Rows are points. Two turns around zero, p and q, are shown by what they do to some points. Where does a point land after both, in the order given? Backwards means that the second turn is done in reverse. Each puzzle has new turns, and all numbers are rounded.

Turn p:
[-0.18 -0.44] -> [ 0.06 -0.47]
[ 0.03 -0.07] -> [ 0.06 -0.05]
[-0.25  0.12] -> [-0.28 -0.02]
[-0.03  0.19] -> [-0.12  0.15]
[0.43 0.21] -> [0.27 0.39]
Turn q:
[ 0.41 -0.20] -> [0.44 0.11]
[-0.23  0.24] -> [-0.33  0.04]
[-0.18 -0.05] -> [-0.11 -0.15]
Where do these land?
p, then q: [-0.42 -0.11] -> [-0.05 -0.43]
p, then q: [0.30 0.21] -> [-0.08  0.36]
p, then q backwards: [ 0.13 -0.10] -> [ 0.11 -0.12]

Turn p:
[ 0.12 -0.15  0.27  0.37] -> [0.31 0.03 0.11 0.37]
[-0.18 -0.02 -0.10 -0.16] -> [-0.18 -0.12  0.05 -0.14]
[ 0.47 -0.18  0.01 -0.25] -> [ 0.42 -0.01 -0.23 -0.29]
[-0.09  0.05 -0.06  0.55] -> [-0.10  0.03 -0.06  0.55]
[-0.01 -0.12 -0.07 -0.16] -> [ 0.01 -0.14 -0.02 -0.15]
[-0.31  0.42 -0.05 -0.35] -> [-0.46  0.22  0.16 -0.33]
Turn q:
[ 0.26 -0.26 -0.01  0.18] -> [ 0.29 -0.23 -0.11 -0.14]
[ 0.24  0.14  0.26 -0.08] -> [ 0.07 -0.03  0.35 -0.14]
[-0.36 -0.12 -0.09 -0.37] -> [-0.51  0.00 -0.17  0.00]
[0.37 0.16 0.16 0.06] -> [ 0.27  0.03  0.30 -0.17]
[-0.35  0.03  0.18 -0.16] -> [-0.35 -0.05  0.10  0.21]
[-0.16  0.05 -0.50  0.36] -> [ 0.23  0.28 -0.47  0.23]
Where do these land?
p, then q: [-0.12  0.13 -0.39 -0.22] -> [-0.38  0.09 -0.27  0.06]
q, then p: [ 0.36  0.22  0.30 -0.09] -> [ 0.32  0.20  0.30 -0.20]
q, then p: [ 0.28 -0.06  0.13 -0.21] -> [ 0.12 -0.06  0.19 -0.30]
q, then p: [-0.25 -0.39 -0.03  0.01] -> [-0.12 -0.41 -0.12  0.12]
p, then q backwards: [-0.07  0.40  0.12  0.09] -> [-0.15  0.36 -0.10 -0.15]
q, then p: [-0.20 -0.31 -0.13  0.43] -> [ 0.07 -0.24 -0.45  0.28]
